Every row gives one point. Each copy is the shape, with its points in the same order, turned, moved and blurred by noise. Say if it was mirrored as well.

Shape:
array([[ 29,   0],
       [-18, -16],
       [ 82,  54],
       [-39,  17],
       [-19, -31],
       [  1, -40],
       [-49,  34],
       [ 32, -53]])
Copy 1, 8 rows:
array([[  5,  33],
       [ -5,  -8],
       [ 69,  79],
       [ 16, -36],
       [-22,  -8],
       [-38,  16],
       [ 34, -49],
       [-47,  44]])
Copy 1 is: mirrored
Copy 2:
array([[ 48, -21],
       [  1,  -1],
       [121, -21],
       [ 12,  40],
       [ -5, -11],
       [ -3, -27],
       [ 16,  59],
       [ 10, -62]])
Copy 2 is: only turned
Copy 3 (8 x 2):
array([[ 22, -14],
       [ 15,  26],
       [-14, -86],
       [-12,  32],
       [ 33,  32],
       [ 44,  21],
       [-29,  47],
       [ 71,  -4]])
Copy 3 is: mirrored

Shape:
array([[ 46,  45,  11,  65],
       [-45, -59, -45, -41],
       [-58, -24, -15, -16],
       [ -1, -63, -72, -38],
       [-35, -20, -70, -66],
       [ 42,  27,  27,  54],
       [-20, -22,   2, -43],
       [ 36,  46,  11,  13],
       [-33,   1, -45,   0]])
Copy 1:
array([[ 60,  69, -32, -42],
       [-12, -32,   8,  87],
       [-20,   7,  21,  57],
       [ 23, -50, -28,  87],
       [-36, -44, -34,  68],
       [ 64,  49, -12, -43],
       [ -4, -28,  17,  26],
       [ 26,  23, -26, -46],
       [-13,  17, -26,  50]])
Copy 1 is: only turned
Copy 2, 9 rows:
array([[ 94,   8,  59, -32],
       [-17, -12, -92,  10],
       [  4,  11, -53,  33],
       [ -8, -23, -87, -43],
       [-31,  33, -82, -25],
       [ 65, -16,  56, -13],
       [-22, -10, -23,   9],
       [ 34,  17,  50, -25],
       [ 30,  24, -47,  -2]])
Copy 2 is: only turned

Shape, 13 rows:
array([[ 33,  -9,  42,  53, -70,   7, -38, -54],
       [-24,   3, -18,  -2,   3, -56, -41,  62],
       [ 76,  59, -65,  -1,  -5, -17,  12,  -3],
       [-51,  50, -12,  32,  22,  59,  46,  -3],
       [ 42, -52,  -8, -40, -95, -44, -46, -15],
       [-47,  37,  -3,   0,  27,   8,  83,  69],
       [-25, -36, -46,  44, -22,  34,  77,  20],
       [  1, -13,   6,  54,   7,   2,  52,  21],
       [ 39,  59,   1, -15, -51, -18,  74,  70],
       [  6, -61,   6, -11,   5,  -6, -26, -45],
       [ 33, -16,  14,  66,  14, -25,   5, -62],
       [  8, -69, -10, -45,  13,  -9,  31,  65],
       [-43,  41, -40, -32,  36, -42,  31, -41]])
Copy 1:
array([[ -12,   29,  -15,    9,  -34,   15,  -98,  -25],
       [   1,   -9,  -31,  -75,   -3,  -94,   11,    0],
       [  53,  -13,  -37,  -94,   31,   43,   -2,   -1],
       [ -20,    4,   -3,    8,  -21,   26,   81,  -19],
       [  17,  -61,   -5,  -54,  -31,  -42, -115,   31],
       [  22,    4,  -15,   -3,  -12,  -33,  107,   45],
       [  32,  -59,  -53,   21,  -62,   11,   52,    0],
       [  33,    0,  -56,   24,  -15,  -19,   29,   -1],
       [  49,   13,  -35,  -52,  -19,    1,   27,  108],
       [   3,  -55,    4,    7,   13,  -40,  -50,  -36],
       [  44,   20,  -26,    9,   10,   -7,  -41,  -63],
       [  20,  -82,  -43,    4,   19,  -78,   15,   46],
       [  47,  -20,   52,  -55,   11,  -30,   59,  -40]])
Copy 1 is: only turned
Copy 2 (13 x 8):
array([[  98,   46,   51,    2,   22,  -11,   15,  -21],
       [ -47,  -13,   27,   30,  -13,  -27,  -57,  -25],
       [   4,  -17,  -63,   33,   67,  -45,   21,   17],
       [ -27,    8,   13,   -9,   14,   61,   14,   91],
       [  92,  -30,    9,   20,  -34,  -74,   -7,  -52],
       [ -78,  -48,   34,   38,   -7,   37,   27,   66],
       [  15,  -68,   61,   -5,   25,    2,    2,   93],
       [ -14,  -30,   71,    2,   44,   10,   22,   36],
       [ -18,  -48,   10,  108,   12,  -17,   61,   26],
       [  46,  -27,   25,  -61,   -9,  -11,    2,  -33],
       [  27,   22,   49,  -53,   63,  -24,   35,   -7],
       [ -16, -121,   37,    1,  -19,   -3,   -5,  -18],
       [ -55,    2,  -27,  -46,  -23,  -35,   29,   47]])
Copy 2 is: mirrored

Shape:
array([[-24, -41, -27,  44,  21,  56,  -1, -48, -26,  12, -50],
       [-14, -16, -49, -21, -19,  -8,  37, -71,  28, -23,  65],
       [-21,   7,  44, -85, -45,  -3, -56,  34,  52,  86,  29],
       [ 46, -22, -12,  28,  -7,  16,  42, -31, -54,  -3, -59],
       [ 19, -87, -23, -19,  19,  39,  25,  -9,  18, -25,  80],
       [-39,  35,  34, -37,  25, -17,  41, -51,  55,  23, -13],
       [-72, -38,  -3, -71, -63,   6, -69,  57,  76,  47,   0],
       [ 21,  58,  35,  58, -34,  50, -37,   5,  37,  23,  -8],
       [-52, -14,  42, -29, -19,  -1, -27,  30,  65,  63,  15],
       [-12, -15, -51,   0, -16,  48,   3, -22, -68, -23,   9],
       [-41,  60,  85, -52,  19, -12,  -7,  -8,  59, -41,   6],
       [-18, -36, -69,   1,  43,   3,  30, -35, -36,   5,  41],
       [ 28,  61,   6,  61, -19,  41,  -8,  79,  -6,  21, -34],
       [ 13,  78,  54,   0,  21,  28, -57,  -9,  -7,  26,   2],
       [ 56, -21, -35,  67,  17, -14, -18, -43, -14, -31, -66],
       [-26, -40, -65, -11,  46, -20,  18, -28, -19, -19,  71],
       [ 51, -16, -93,   9,  42,  60,  21, -35,  -5, -19, -42]])
Copy 1 (17 x 11):
array([[  -4,   15,  -70,   59,    3,  -31,   13,  -14,   -5,  -60,  -29],
       [   3,   22,   36,  -36,  -57,  -58,   29,  -79,  -51,  -31,  -43],
       [  42,   -6,   89,   -3,   16,   69,   62,  -10,  -39,   27,   58],
       [  30,  -33,  -73,   17,    4,  -31,   -6,  -14,   30,  -15,  -70],
       [ -18,   40,   48,    6,   49,  -61,   29, -112,   -3,  -11,  -44],
       [  48,   13,   25,  -49,   13,  -13,   -5,   25,  -78,  -37,  -15],
       [ -10,   24,   71,    0,   -1,   95,   23,  -42,  -32,   -9,   90],
       [ -22,   16,   -6,  -20,   -9,   27,   84,   57,   47,   11,  -11],
       [ -15,   11,   62,   -4,   33,   38,   33,    5,  -48,    5,   42],
       [   5,  -24,    9,   53,  -49,  -35,   23,  -52,   27,  -56,  -45],
       [  24,   35,   94,  -54,  -12,  -28,  -22,   73,  -20,  -11,   16],
       [   4,  -25,   -2,   22,   -5,  -89,   37,  -74,  -33,  -59,  -20],
       [ -42,  -55,  -29,  -29,    9,   22,   60,   50,   72,  -23,   15],
       [  39,   -1,   22,    1,  -16,  -25,   72,   76,   23,   -8,   11],
       [  10,    2, -115,  -10,  -19,  -61,    1,  -16,   28,    7,   -4],
       [  -7,   -7,   27,   -3,   -7, -105,   29,  -92,  -42,  -44,   -1],
       [  42,   10,  -71,  -13,   15,  -58,   34,  -71,   44,  -88,  -27]])
Copy 1 is: only turned
Copy 2 (17 x 11):
array([[  -8,   34,   19,   70,  -60,   -4,  -42,   -2,  -49,    2,  -28],
       [ -60,  -35,   51,   -5,  -12,   66,   19,  -50,  -13,  -18,   19],
       [ -28,   16,  -90,    9,   13,   92,   -9,   61,   53,  -23,   77],
       [  79,   18,   45,   48,  -55,   -1,   -9,  -27,  -15,  -10,  -12],
       [ -59,  -50,   53,   27,  -68,   18,   51,   29,  -20,  -29,   45],
       [ -41,   58,  -31,   -3,   16,   20,   25,  -55,   32,  -13,   10],
       [ -42,   -2,  -95,   11,   25,  104,    3,   99,  -14,   14,   26],
       [   4,  -24,  -33,   62,  -22,   11,  -59,    3,   82,   44,   -1],
       [ -48,   29,  -62,   15,   17,   43,   -2,   56,   25,   18,   51],
       [  11,  -36,   37,   87,  -24,   33,  -20,  -14,  -48,  -41,   -1],
       [ -42,    6,  -61,    8,   54,   -1,   42,  -10,   81,  -44,  -19],
       [ -32,  -18,   37,   33,  -37,    3,    0,  -41,  -74,  -36,   47],
       [  68,  -42,  -54,   87,  -16,  -23,  -31,    4,   38,   59,   23],
       [   2,   -6,  -66,   59,   -8,   -9,  -58,  -19,   76,  -41,   19],
       [  53,  -20,   22,  -10,  -66,  -32,  -53,  -21,  -22,    6,  -51],
       [ -54,  -48,   36,    5,  -18,    5,   13,  -30,  -71,  -48,   47],
       [  16,  -33,   -2,   48, -117,    9,    3,  -60,  -56,   -5,  -22]])
Copy 2 is: mirrored

Shape:
array([[-50,  14, -56,  34, -31,  -6, -12, -53, -24,  36, -17,  -2],
       [ 33, -18,  17, -12, -27,  29,  87,  13,   5, -32,   0,   3],
       [ 10,  68, -68,  23, -18, -52, -40, -42, -58,  26, -29, -91],
       [-10,  36, -24,  23,  14, -28, -46, -41,   5,  39, -42,  -9],
       [-47,  65, -15, -47,  10, -32, -10, -23, -68, -41,  33,   8],
       [-28,  48, -49,  45,   6,  34,  13,  -7,   4,  27, -11, -20],
       [-47,  -8,   3,  27, -27,  38,  29,  58,  14, -18, -44,   6],
       [-32,  -4, -28,  47,  28,  24, -18,  10,  10,  37,  -4, -24],
       [-59,  24, -14,  30,  -2,   8,  -7, -14,  12,  29, -59, -27],
       [-24,  -2,  12,  25, -14,  52,  20,  49,  51,   1,  -5,  15],
       [  5, -29,  -2, -15, -29, -31,  42,  50, -15, -14,   9,  10],
       [  3,  46, -55, -31, -70, -33, -46, -23, -22,  69,  -7, -66],
       [-34, -50,  36,  44, -16,  68,  15,  21,  24, -35,   0,  -9],
       [ 45,  31, -11,   1, -73, -34,  22,  15, -16, -64,  29,  15],
       [-47, -15, -24,  26, -10,  -3,  33,  16,  59, -18,   3, -26],
       [-19,  59,  28, -43, -35, -52,  24, -25, -32, -36,  35,  -6],
       [-70,  36,  13,  64,   4,  -8,   2,  -2, -15,  51,   0, -16]])
Copy 1 (17 x 12):
array([[ -15,  -34,   -2,  -36,  -47,   35,    8,  -36,  -32,   38,   54,
         -17],
       [ -32,   59,  -22,   -1,   64,   -6,    2,  -25,  -27,    2,  -35,
          29],
       [  25,  -85,  -18,  -54,  -41,    0, -101,  -18,  -29,   29,   58,
           1],
       [  -6,  -32,    3,  -16,  -66,   37,  -36,   21,   -9,    2,   35,
         -32],
       [  12,    1,  -11,  -96,  -65,  -60,  -13,  -35,   -5,   27,  -30,
         -20],
       [  -5,  -26,    0,    3,  -35,   22,   -1,  -36,   19,   28,   30,
          34],
       [ -55,   29,   47,    0,   34,  -16,   24,  -15,   28,   11,   35,
           8],
       [  22,   12,   17,    8,  -35,   28,    8,    4,   12,   20,   60,
          15],
       [ -26,  -15,   16,  -15,  -21,   36,  -13,  -16,   33,   18,   57,
         -27],
       [ -27,   28,   25,   17,   29,    8,   46,   11,   38,   12,    6,
          24],
       [ -31,   56,   24,  -31,   32,  -26,  -13,   17,  -43,   40,  -11,
          18],
       [  37,  -89,    5,  -35,   -3,   19,  -59,    5,  -44,   83,   19,
         -36],
       [ -15,   51,   -1,   -8,   58,   -4,   67,    1,   19,  -18,   44,
          13],
       [ -41,  -16,  -17,  -64,   31,  -54,  -10,   20,  -60,   11,  -45,
          34],
       [ -24,   32,   28,  -52,   24,   44,   14,    4,   23,   19,   25,
          41],
       [ -26,    5,  -46, -100,   -6,  -38,  -25,   -1,   -6,   41,  -44,
         -20],
       [ -30,    4,  -22,  -17,  -57,    7,    7,    7,   36,   60,   71,
           0]])
Copy 1 is: mirrored
Copy 2, 17 rows:
array([[ -64,  -18,  -22,  -58,   44,   -1,   -3,   -5,   36,   30,  -14,
           0],
       [  15,   -3,   86,   42,   -2,  -18,   -4,    4,  -39,   24,   -5,
          20],
       [ -17,   18,  -16,  -79,  106,  -29,   58,  -37,   50,  -30,  -50,
         -40],
       [ -24,    1,  -24,  -57,   36,    4,  -16,  -49,   25,    4,  -25,
         -60],
       [  31,   -8,  -57,   12,   75,  -54,    3,  -47,   31,    4,   37,
          30],
       [ -58,   16,    7,  -63,    4,  -12,   27,  -30,   -9,   -4,   17,
          -6],
       [ -45,  -11,   39,   18,   -9,   54,   -8,   -1,  -21,  -32,   26,
          17],
       [ -34,   15,  -23,  -50,  -21,   17,   15,    6,   -3,   -8,    8,
         -34],
       [ -44,  -35,    1,  -57,   22,   27,  -10,  -23,    7,  -26,    9,
         -28],
       [ -33,    7,   20,   11,  -59,   28,  -14,  -15,  -36,  -21,    8,
          15],
       [  -1,   -1,   13,   71,   23,   -7,    1,   27,  -29,    0,  -19,
           0],
       [ -33,  -31,  -31,  -35,   58,  -17,   67,  -49,   39,  -11, -102,
         -17],
       [   3,    7,   45,   -6,  -57,   41,  -30,   32,    4,  -14,   21,
          39],
       [   3,   51,   27,   58,   54,  -36,  -21,  -29,    0,   -9,  -51,
          51],
       [ -21,  -12,    4,  -29,   -1,    9,  -24,   25,  -58,  -29,  -10,
          23],
       [  27,  -27,   -7,   32,   60,  -80,  -22,  -40,   19,  -19,  -12,
          31],
       [ -63,  -17,  -20,  -36,   -5,  -29,   -9,    3,   33,  -41,   27,
         -30]])
Copy 2 is: only turned
Copy 3 (17 x 12):
array([[  70,   53,   41,  -29,    7,  -30,    5,  -43,  -23,   20,  -35,
          42],
       [ -54,   16,   38,    8,   -4,   -1,  -10,  -28,   18,  -79,   36,
         -15],
       [  33,   94,  -16,    6,   23,  -33,  -70,  -41,  -84,   48,  -33,
          89],
       [  28,   47,  -12,   13,    4,   -5,    7,  -53,  -20,   41,  -71,
          51],
       [  35,   56,    8,   35,  -51,   -7,  -37,   71,    4,   -5,  -18,
          50],
       [  28,   49,  -11,  -57,   -6,   -2,  -17,  -44,   10,   15,  -26,
           2],
       [   1,   10,   50,  -16,    8,   27,  -31,  -31,   13,  -19,  -47,
         -61],
       [  42,   29,  -30,  -26,   29,   -6,   -6,  -43,   -9,   26,  -28,
         -25],
       [  50,   24,    8,  -13,    4,   16,  -37,  -71,   -7,   12,  -59,
           9],
       [ -16,  -23,   11,  -24,   -6,   12,   -3,  -38,   16,  -14,  -32,
         -59],
       [ -24,   18,   49,   41,  -15,  -10,  -14,   -8,  -26,   -1,   34,
         -25],
       [  24,   27,   10,  -13,    3,  -16,  -31,  -26, -121,   35,  -17,
          82],
       [  10,  -19,   12,   -8,   32,  -30,  -13,  -30,   16,  -61,  -46,
         -75],
       [ -77,   35,   50,   22,  -31,  -61,  -27,   14,  -33,  -19,  -18,
          17],
       [  13,  -25,   21,  -12,   -1,  -30,  -46,  -47,   24,   16,   -7,
         -28],
       [   3,   27,   26,   49,  -71,  -27,  -38,   25,  -20,  -39,  -13,
          57],
       [  78,   50,   -1,   -9,  -45,   -5,  -13,  -63,  -21,    4,  -45,
         -25]])
Copy 3 is: mirrored

Shape, 15 rows:
array([[ 43,  56, -21, -12, -17, -23,  69, -34,  36, -13,  23, -14],
       [ -4, -28,   1,  35,  -8,  15,  -9,  32,  -7,  17, -48, -16],
       [ 35,  -2, -50,  15, -22,   5,  54, -32,  44, -30,  29,  -5],
       [ 88,  49,  43,  -5,  40,  -1, -29,  61, -11, -87, -33, -10],
       [-23, -39, -18,  10,   0, -42,  37, -11,   2, -26,  62, -15],
       [  7, -25,  21,  50,  71,  -9,  37, -12, -58,   5,  12,  36],
       [ 63,  42,   7, -48,  24,  15, -39, -37,   5, -46, -10, -42],
       [ 59,   3,  32, -63,  -8, -35,  30, -17,  31, -54, -34,   2],
       [ 29,  28,   3, -34,  51,  31,  20,  20,  -4, -89, -40, -18],
       [  8, -55,  53,  69,  -5,  39, -33,  17,  24, -12,  -3,  15],
       [  4, -34, -16,  22,   7,  16,  -3,   6, -54, -19,  15,  74],
       [121,   3, -25, -43, -13, -18,  10,  -6,  19, -56, -20, -65],
       [-37, -20,   3,  55,  29,  -4, -40,  49, -27,  23,  13,  57],
       [  7, -32,  -4,  10,  93,  14,   4,  42,   1,  14,  18,  57],
       [-10, -27,  40,  14,  35,  54,   5,  65, -58,  26,  40,  39]])
Copy 1, 15 rows:
array([[ 48, -48,   5,  10,   1, -24,  29, -33, -18,   2,  87,  43],
       [-17,  58, -18,   5, -15,   5,  -1, -10, -13,  -4, -24,  -8],
       [ -2, -49, -10,  15, -29,   7,  -1, -40, -13,  13,  74,  38],
       [ 58, -50,  12,  69,  71,   1,  -3, -22, -15, -39, -77, -10],
       [-31, -29,  18, -49,  -7,  43,  22, -14,  18, -11,  38,  61],
       [  1,  20, -33,  -4,  43,  84,  39,  33,  -6,  44,  -1,  39],
       [ 20, -48,  57,  20,  64, -29, -15, -16, -48,   4,  12, -29],
       [ 12, -49,  20,  35,  41, -69,  10,   2, -28,  -2,  -2,  66],
       [ 35, -44, -20,   8,  63,   2, -24, -30, -71, -18, -28,  17],
       [-33,  21,  19,  44, -54,  47, -12,  37, -17,   2, -45,   5],
       [ -1, -11, -42, -27,  -2,  44, -13,  29,  37,  55, -20,  16],
       [-20, -74,  20,  56,  49, -58,  24, -85, -23,  -3,   8,   1],
       [  6,  50, -22, -22,  -9,  69, -12,  57,  48, -10, -20, -11],
       [-22,  -2, -67,   4,  39,  56,   0,  71,  -2, -19,   0,   1],
       [  5,  -7, -49, -37, -23,  66,  47,  68,  -8,   1, -55, -22]])
Copy 1 is: mirrored
Copy 2 (15 x 12):
array([[ 26, -51,  -2, -31,  22,  62,  36, -19, -30, -34, -61,   8],
       [ 15,  38,  -4,  53,   7,  26, -18,  25,  16,  29,  10, -21],
       [ 24, -24,  -5,  14,  29,  26,  16, -11, -62, -53, -47,   5],
       [ 46,  27,  42, -99,  13,  22, -37,  75,  19, -28,  10, -55],
       [-41,   1, -20,  -4,  15,  -5,  39, -14, -70,  10,  -4,  22],
       [ 13,  36,   8, -13,  39,  66, -22,   8, -36,  43,  54,  65],
       [  8, -59,  21, -52,  58,  -1, -23,  34,  37, -39,  -3, -34],
       [ 12, -41,  71, -53,  -7,  12, -22, -11,  -5,   0, -50, -25],
       [ 75, -13,   3, -74,  33, -10, -38,  13,  -5,   3,   1, -45],
       [-22,  96,  24,  30,  21,  10, -52,  -2,   8, -23,  19,  11],
       [-14,  16, -14,   7,  -2,  49, -73,  23, -57,  11,  44,  19],
       [ 45, -61,  75, -21,  14,  -3,  24,  50, -14, -55, -28, -45],
       [-46,  70, -49,   9,   7,  49, -54,  52, -19,  44,  23,  33],
       [ 17,  41, -20, -19,  20,  10, -59,  52, -27,  37,   1,  89],
       [  4,  50, -43,  -6, -35,  23, -47,  30,   5,   3,  72,  72]])
Copy 2 is: mirrored
Copy 3:
array([[ -13,   25,   10,   -4,  -15,    5,   -9,  -57,  -12,   -4,   83,
          11],
       [ -14,  -11,  -28,   19,  -34,  -19,  -29,   38,   38,  -25,  -31,
         -43],
       [ -33,    7,   33,  -28,  -18,   12,   -3,  -38,   40,  -35,   60,
          10],
       [  84,  -19,  -35,   35, -109,   69,  -63,  -18,  -10,  -46,    8,
         -10],
       [ -41,  -14,   60,   -8,    5,   25,  -39,   25,   11,   -5,   33,
          29],
       [ -11,   -5,   23,   91,  -11,   31,  -63,   20,   74,   28,    4,
           7],
       [  74,   37,   16,   17,  -18,   37,  -30,  -56,  -28,  -62,   -6,
         -30],
       [  39,   20,    2,   41,  -50,    7,   14,   -9,  -36,  -63,   42,
          30],
       [   4,   26,  -17,   47,  -71,   80,  -32,  -26,  -10,  -66,   -8,
         -10],
       [  15,  -87,   30,   33,  -45,   -7,   -4,   23,   65,  -25,  -33,
         -42],
       [  13,    3,   17,   38,  -15,   60,   12,   40,   92,   22,   -3,
           3],
       [  62,   57,   13,  -23,  -55,    6,  -41,  -20,  -10, -102,   56,
          -3],
       [   7,  -57,  -20,   31,    0,   26,  -31,   43,   73,   52,  -47,
           9],
       [  -7,  -42,  -24,   76,   11,   46,  -51,    9,   84,  -19,  -18,
          39],
       [   2,  -67,  -25,   78,   20,   69,  -36,   56,   68,    1,    5,
         -39]])
Copy 3 is: mirrored
